Rows are points. Each copy is the shape, with its points in the same order, turned, moved and blurred by noise. Is it also mirrored, or only turned?

Shape (7 x 3)
[[ 49 -15 -77]
 [ 30  10 -44]
 [ 15  -8 -19]
 [-18  25  20]
 [-28 -30 -13]
 [  0 -15  19]
 [-20  77  19]]
Copy 1 (7 x 3)
[[ 63 -34 -56]
 [ 42 -32 -15]
 [ 14 -10 -19]
 [-13   6  34]
 [  6  39 -19]
 [-23   4  -8]
 [  5 -17  80]]
Copy 1 is: only turned
Copy 2 (7 x 3)
[[-35  78 -35]
 [ -6  54 -11]
 [ -1  19 -21]
 [ 36 -11  14]
 [-23 -21  -9]
 [ 18 -16 -24]
 [ 60  11  56]]
Copy 2 is: only turned
Copy 3 (7 x 3)
[[ 88  -4 -21]
 [ 50  13 -15]
 [ 23  -7  -8]
 [-31  19  -3]
 [ -5 -33 -35]
 [-15 -20   8]
 [-40  68  -7]]
Copy 3 is: only turned
Copy 4 (7 x 3)
[[ 25  13  80]
 [ 13 -15  46]
 [-10  -4  21]
 [-14 -37 -30]
 [ -2  29 -16]
 [-37  -3  -7]
 [  5 -85 -33]]
Copy 4 is: mirrored

Shape (11 x 6)
[[  7  53 -58   4  22  14]
 [  1 -15   3   5 -93 -11]
 [  5  77 -15 -18 -46  23]
 [ 28 -24  16  35 -46  -6]
 [ -3  20 -24  28   8  40]
 [  9  16  24 -17   2  30]
 [ 22 -42  -3 -29   1  52]
 [ -6  31   5   1  37 -12]
 [ 46   7  57 -43  20 -44]
 [-48  34 -49 -12 -62  60]
 [ 26 -38  12  31  -7 -25]]
Copy 1 (11 x 6)
[[ 21 -53 -20 -20  -3  32]
 [  2  88  17 -47 -10   1]
 [  9   2  -7 -23 -75  10]
 [-36  53   6 -45  27 -19]
 [  6 -15 -39 -19  18  -7]
 [-18   9  -8  27 -10 -28]
 [-31  35 -31  49  33   6]
 [  8 -35  18   6  10 -28]
 [-49  -6  69  30  -6 -29]
 [ 67  44 -62 -19 -33  16]
 [-35  31  30 -16  60 -18]]
Copy 1 is: only turned
Copy 2 (11 x 6)
[[ 21 -13 -39  70 -11 -10]
 [-27 -14  22 -43 -72  32]
 [-24  22  10  61 -59   1]
 [-11 -17  22 -39  -9  47]
 [ 20  23 -16  21  10   7]
 [ 15  10  45  11   0 -12]
 [ 67   3  27 -24  -2 -12]
 [-15 -22  10  29  26 -18]
 [-19 -76  83  18  15 -32]
 [ -1  73 -24   7 -69 -16]
 [-11 -48  16 -35  19  29]]
Copy 2 is: only turned
